Every row gives one point. Each copy is the shape, with its points in the same order, turned, moved and blurred by noise. Is it also mirrored, or only turned?
In the rows, 128 means zero.

Shape (8 x 3):
[[107,147,144],
[93,150,117],
[100,108,122],
[93,143,151],
[104,147,145],
[125,7,137],
[136,110,125],
[92,145,123]]
Copy 1 (8 x 3):
[[145,156,148],
[141,158,115],
[104,143,136],
[138,168,146],
[145,155,145],
[19,104,183],
[115,115,148],
[136,157,121]]
Copy 1 is: only turned
Copy 2 (8 x 3):
[[87,140,96],
[82,161,121],
[94,124,138],
[73,134,100],
[84,140,97],
[135,32,175],
[128,122,121],
[78,154,121]]
Copy 2 is: mirrored

Shape (10 x 6):
[[122,178,126,128,63,194],
[138,161,96,100,136,153],
[122,118,104,119,170,151],
[141,187,126,124,145,125],
[103,163,110,114,180,130],
[86,171,113,160,123,115],
[168,161,90,157,150,76],
[236,128,225,101,144,91],
[128,151,112,103,120,93],
[77,168,130,127,95,185]]
Copy 1 (10 x 6):
[[60,88,147,148,123,81],
[97,130,89,102,123,102],
[121,139,79,127,131,148],
[96,143,97,105,179,93],
[114,165,57,132,155,112],
[120,176,132,157,162,93],
[122,193,126,72,175,127],
[147,56,120,35,249,162],
[144,142,111,97,151,88],
[85,105,114,185,128,82]]
Copy 1 is: only turned
Copy 2 (10 x 6):
[[56,158,111,128,56,166],
[81,150,108,93,128,121],
[116,123,114,104,166,146],
[85,119,73,118,123,106],
[78,111,94,114,172,127],
[68,74,126,146,120,123],
[116,71,104,97,118,71],
[216,156,25,154,106,81],
[100,123,126,132,123,83],
[51,137,119,146,105,177]]
Copy 2 is: only turned
Copy 3 (10 x 6):
[[118,74,128,69,30,65],
[157,101,82,98,90,110],
[153,84,110,122,126,145],
[151,135,112,129,92,89],
[163,97,108,139,137,101],
[109,102,128,120,128,69],
[105,173,79,135,126,116],
[168,228,173,119,50,192],
[144,134,112,87,129,102],
[132,49,156,96,80,70]]
Copy 3 is: mirrored
Copy 4 (10 x 6):
[[227,171,111,143,128,121],
[163,126,111,159,170,109],
[130,114,116,166,172,162],
[147,134,156,160,153,96],
[139,94,149,180,164,132],
[155,130,151,192,98,128],
[79,157,148,178,143,86],
[87,160,183,25,178,94],
[126,114,117,145,120,91],
[222,127,123,161,111,146]]
Copy 4 is: mirrored
